Each point is reached from the start by the listed moves, each made 0, 1 or 2 times, or once backwards (-1), plus a little noise. Is the number of moves made odd or even? Then give how often each move was made.

Moves:
(1): -0.02; -0.08; -0.15
(2): -0.25; +0.28; -0.17
(3): +0.20; +0.03; -0.01
Start: -0.09; +0.20; +0.04
Points:
-0.28; +0.26; +0.20 => even (-1, 0, -1)
-0.21; +0.76; -0.48 => odd (1, 2, 2)
-0.30; +0.17; +0.05 => odd (0, 0, -1)

Moves:
(1): +0.21; -0.22; -0.10; -0.12; -0.04; +0.18; +0.02; -0.21; -0.13; +0.12
(2): -0.17; +0.11; +0.05; +0.20; -0.16; +0.03; -0.16; -0.06; -0.03; +0.10
(3): +0.04; +0.02; +0.07; -0.03; -0.03; +0.03; -0.12; +0.00; +0.07; +0.08
(4): -0.02; +0.12; -0.20; +0.06; -0.06; -0.05; +0.06; +0.14; +0.09; +0.02
(5): +0.10; -0.02; -0.26; +0.05; -0.23; -0.10; -0.04; -0.04; -0.01; -0.32
(6): +0.16; +0.01; +0.26; -0.09; -0.23; -0.06; +0.01; +0.09; -0.12; +0.01
(7): -0.09; +0.03; +0.00; -0.02; +0.00; +0.01; +0.16; -0.06; +0.08; +0.03
(8): -0.25; -0.05; +0.02; -0.02; +0.11; +0.04; -0.13; +0.08; -0.02; -0.22
(9): +0.00; -0.24; +0.16; -0.03; +0.11; +0.10; +0.01; +0.05; +0.01; -0.05
Start: -0.05; -0.06; +0.19; +0.01; +0.11; +0.07; -0.09; -0.03; +0.02; -0.10
Points:
+1.22; -0.90; +0.67; -0.46; -0.58; +0.43; -0.31; -0.22; -0.38; +0.08 => odd (2, 0, 2, 0, 1, 2, -1, -1, 2)
-0.14; -0.05; -0.45; +0.06; -0.02; +0.48; -0.54; -0.42; +0.06; +0.23 => odd (2, 1, 2, 1, 0, -1, 0, 1, -1)
+0.35; -0.79; -0.64; -0.14; +0.17; +0.22; +0.08; -0.09; +0.11; -0.81 => even (1, -1, 0, 1, 2, -1, 0, 0, 2)
-0.12; -0.11; +0.28; -0.26; -0.08; +0.21; -0.46; -0.04; -0.20; -0.31 => even (1, 0, 1, 0, 0, 1, 0, 2, -1)
+0.10; -0.42; -0.02; -0.05; +0.15; +0.26; +0.13; -0.05; -0.10; -0.08 => even (1, 0, -1, 1, 0, 0, 0, 0, 1)
-0.37; -0.14; -0.06; -0.14; +0.34; +0.35; -0.08; -0.54; +0.14; -0.06 => even (1, 0, 1, -1, 0, -1, 2, 1, -1)
+0.71; +0.30; -0.18; -0.26; -0.96; -0.42; +0.39; +0.03; +0.13; -0.39 => odd (0, -1, 1, 1, 2, 2, 2, -1, -1)

Moves:
(1): +0.08; +0.01; +0.10; -0.11; -0.03; +0.01; +0.09; -0.06; +0.17; -0.07; -0.10; -0.01; -0.04; -0.08; -0.01; +0.03; +0.14; -0.05; -0.01; -0.08; +0.13
(2): -0.10; -0.16; -0.02; +0.04; -0.12; -0.02; +0.01; +0.09; +0.00; +0.00; +0.09; -0.08; -0.03; -0.01; +0.02; -0.08; -0.03; +0.01; -0.07; -0.06; -0.06
(3): +0.05; -0.11; -0.11; +0.12; +0.07; +0.16; -0.08; +0.06; -0.07; -0.12; -0.04; -0.02; +0.08; +0.36; -0.13; +0.05; +0.08; -0.01; -0.01; +0.00; -0.11
(4): -0.08; +0.11; +0.07; +0.14; +0.03; +0.01; +0.10; +0.20; +0.07; +0.18; +0.06; -0.15; -0.07; -0.01; +0.02; +0.10; -0.01; -0.09; -0.09; +0.08; +0.07
(5): +0.11; +0.05; -0.09; -0.05; -0.03; +0.02; -0.18; -0.07; +0.04; +0.12; -0.02; -0.04; +0.06; +0.16; +0.02; +0.11; +0.19; +0.06; -0.05; -0.01; +0.04
(6): -0.01; -0.07; +0.18; +0.00; +0.00; -0.11; -0.05; -0.08; -0.05; +0.07; -0.08; +0.04; -0.06; +0.00; +0.09; +0.00; -0.08; -0.01; +0.03; +0.10; -0.04
(7): +0.08; -0.03; +0.04; +0.11; +0.03; -0.08; -0.01; -0.09; -0.20; +0.01; -0.04; +0.09; +0.16; -0.03; -0.04; +0.01; +0.12; -0.03; +0.03; +0.13; +0.07
(8): +0.13; -0.10; +0.20; -0.15; +0.30; +0.04; -0.05; +0.00; +0.07; +0.01; +0.03; -0.01; -0.06; +0.01; -0.11; -0.04; -0.09; -0.06; -0.13; -0.08; +0.06
(9): -0.03; +0.09; +0.07; +0.07; +0.09; +0.08; +0.04; -0.07; -0.02; +0.02; -0.02; +0.01; -0.14; -0.03; -0.06; +0.00; -0.12; -0.13; -0.16; -0.08; -0.07
(10): +0.16; +0.04; +0.07; +0.11; -0.10; +0.07; -0.12; +0.02; -0.10; +0.04; -0.02; +0.09; +0.05; -0.11; +0.11; +0.21; -0.17; +0.10; +0.04; -0.04; +0.26
(11): -0.06; -0.01; +0.08; -0.07; -0.13; -0.01; -0.04; +0.01; -0.02; -0.16; +0.03; +0.12; +0.14; -0.05; +0.14; +0.09; +0.12; -0.06; -0.03; -0.13; -0.04
(12): -0.26; -0.12; -0.01; -0.02; -0.08; -0.07; +0.15; -0.10; +0.02; +0.12; +0.09; -0.08; +0.01; +0.07; -0.06; +0.16; +0.03; +0.02; -0.13; -0.12; -0.10
(13): -0.01; +0.07; +0.02; +0.16; -0.01; -0.34; +0.03; +0.02; +0.11; +0.01; -0.08; +0.05; +0.27; +0.09; -0.10; -0.01; -0.04; -0.10; +0.33; -0.02; +0.05
(14): -0.16; +0.01; -0.07; -0.03; +0.02; -0.09; +0.01; +0.10; +0.04; -0.05; -0.15; -0.20; -0.05; -0.05; +0.04; -0.11; +0.03; +0.10; +0.02; -0.01; -0.13
(15): +0.05; -0.15; -0.04; -0.08; -0.11; -0.02; -0.02; -0.02; +0.03; -0.02; -0.11; -0.06; +0.18; +0.02; -0.18; +0.12; +0.10; -0.22; +0.07; +0.12; -0.08
(16): +0.14; -0.09; +0.08; -0.10; -0.01; -0.14; -0.05; -0.25; -0.35; -0.26; +0.11; +0.02; -0.03; +0.12; -0.01; -0.01; -0.03; +0.00; +0.04; +0.13; -0.01
(17): +0.00; -0.04; -0.01; +0.01; +0.09; -0.07; +0.12; +0.01; +0.06; -0.04; -0.03; -0.11; -0.05; -0.03; +0.05; +0.01; -0.03; -0.02; +0.15; -0.10; -0.19
(18): -0.01; -0.02; +0.00; -0.04; -0.13; -0.07; +0.04; +0.03; -0.07; +0.04; -0.01; -0.05; -0.05; +0.01; -0.04; +0.00; +0.02; +0.12; +0.12; -0.13; -0.10
(19): +0.13; +0.10; +0.07; +0.11; -0.02; +0.20; +0.00; -0.26; +0.04; -0.05; +0.03; -0.02; -0.08; -0.06; -0.01; +0.06; +0.00; +0.05; -0.03; +0.03; -0.01
(20): +0.08; -0.06; +0.06; +0.07; -0.06; -0.07; +0.15; +0.08; +0.04; +0.12; -0.08; +0.03; +0.09; +0.12; +0.04; +0.04; -0.12; +0.01; -0.03; +0.05; -0.13
Start: +0.02; +0.05; -0.06; +0.01; +0.16; -0.05; -0.07; -0.08; -0.01; +0.05; -0.06; +0.03; -0.01; -0.05; -0.27; +0.01; -0.08; +0.01; +0.05; +0.03; +0.01
Points:
+0.66; +0.54; +0.36; +0.58; +1.10; -0.43; -0.33; -0.28; +0.21; +0.23; -0.55; -0.06; +0.62; +0.29; -0.74; -0.28; +0.02; -0.30; +0.25; +0.74; +0.11 => odd (-1, -1, 0, 1, 1, 0, 2, 2, 0, -1, 0, -1, 2, 2, 0, 0, -1, -1, 2, 1)
+0.43; +0.09; +1.02; +0.26; +1.44; +0.42; +0.46; -0.68; -0.02; -0.14; -0.32; -0.65; -1.01; +0.02; -0.38; -0.15; -0.02; -0.33; -1.09; +0.24; -0.39 => odd (2, 0, 1, 2, 0, 1, 2, 2, 2, -1, 0, 0, -1, 2, -1, 1, 1, -1, 2, 1)
-0.07; -0.82; -0.76; +0.02; -0.48; -0.60; -0.03; +0.04; -0.75; -0.58; -0.73; -0.25; +1.07; +1.16; -0.84; +0.01; +0.85; -0.28; +0.23; +0.25; -1.34 => odd (0, 1, 2, -1, 1, -1, 2, -1, 1, -1, 1, 0, 0, 2, 2, 1, 0, 1, -1, 2)
+0.47; -0.01; -0.09; +0.47; -0.26; -0.56; -0.61; -0.68; -0.21; -0.38; -1.16; +0.61; +1.67; +1.00; -0.78; +0.73; +0.92; -0.88; +0.47; +0.39; -0.23 => odd (1, -1, 2, -1, 2, 1, 2, -1, 2, 0, 2, 0, 2, 1, 2, 0, -1, -1, 0, 1)
